Every row gives one point. Each copy is the shape, with its points in the same order, stretched, turned, moved and blurred by noise. Some copies are also mirrored. Which?

Shape, 9 rows:
[[-1.55  1.28 -1.15]
 [ 2.90  1.78  2.66]
 [-0.11 -2.12 -2.90]
 [-1.80 -1.53 -1.89]
 [ 3.58 -0.76 -0.34]
 [-2.03  1.38  2.37]
 [ 3.24 -0.65 -2.40]
 [-1.22 -1.87  0.32]
 [-0.62 -1.84 -2.30]]
Copy 1 (9 x 3):
[[-2.28 -2.55  1.92]
 [-1.53  2.24 -1.28]
 [ 1.53 -1.05  3.21]
 [ 0.88 -2.96  2.14]
 [ 0.64  3.12  1.09]
 [-2.20 -3.15 -0.74]
 [ 0.45  2.85  3.34]
 [ 1.88 -2.60  0.17]
 [ 1.23 -1.84  2.49]]
Copy 1 is: mirrored
Copy 2, 9 rows:
[[ 1.38  1.56 -0.52]
 [-4.20  0.65 -0.70]
 [ 2.13 -1.73  0.90]
 [ 2.11  0.03  1.49]
 [-1.71 -2.10 -0.51]
 [-1.56  3.10  1.47]
 [ 0.15 -2.60 -1.50]
 [-0.26  0.05  2.47]
 [ 1.85 -0.97  1.16]]
Copy 2 is: mirrored

Shape, 9 rows:
[[-0.18  0.54 -2.70 -2.28]
 [ 1.85 -1.32 -1.23  0.25]
 [ 0.12  4.20  1.64 -1.59]
 [-0.74  2.37  1.72  0.55]
 [ 0.72 -0.97 -0.02  2.79]
 [-0.07 -1.03 -1.25 -0.96]
 [ 0.29  3.54 -0.97 -1.01]
 [ 0.88 -1.61  0.08  0.66]
 [-2.30 -1.42  1.53  3.81]]
Copy 1 (9 x 4):
[[-1.69  0.69 -1.47  2.52]
 [ 0.61  2.05  1.34  0.97]
 [-1.65 -2.33 -2.30 -3.14]
 [ 0.82 -2.10 -1.90 -1.69]
 [ 3.67  0.74  0.65  0.49]
 [ 0.25  0.25  0.28  1.92]
 [-1.62  0.20 -2.79 -1.20]
 [ 1.69  0.18  1.66  1.16]
 [ 5.14 -2.43 -0.92  1.43]]
Copy 1 is: mirrored
Copy 2 (9 x 4):
[[ 3.10 -0.28  0.21 -1.92]
 [ 0.43 -0.44  2.05  1.22]
 [-0.68  3.72 -0.42 -3.21]
 [-2.07  1.49 -0.89 -1.06]
 [-2.37 -1.46  1.35  2.47]
 [ 1.73 -0.10  0.23  0.07]
 [ 0.24  1.78  0.05 -3.92]
 [-0.21 -0.62  0.72  1.90]
 [-3.79 -2.58 -1.11  3.39]]
Copy 2 is: mirrored
Copy 3:
[[ 0.21 -0.01 -2.25  2.81]
 [-0.65 -2.54  0.66  0.62]
 [ 4.62  2.36 -3.07 -1.15]
 [ 1.83  2.39 -1.41 -2.69]
 [-1.79 -1.78  1.00 -2.75]
 [-0.62 -0.34  0.10  1.73]
 [ 2.62  0.58 -4.08 -0.48]
 [-0.94 -1.23  1.63 -0.22]
 [-3.60  2.19  2.20 -4.18]]
Copy 3 is: mirrored
Copy 4 (9 x 4):
[[-1.13 -3.42 -0.21  0.61]
 [ 1.05  0.30 -1.85  1.90]
 [-4.64  1.51  2.00 -0.66]
 [-2.66  2.08  2.38  1.00]
 [ 1.00  2.07 -0.55  3.64]
 [ 0.62 -1.42  0.33  0.92]
 [-4.19 -0.65  0.15  1.20]
 [ 1.49  1.15 -0.09  1.51]
 [ 1.49  2.33  3.08  3.73]]
Copy 4 is: only turned
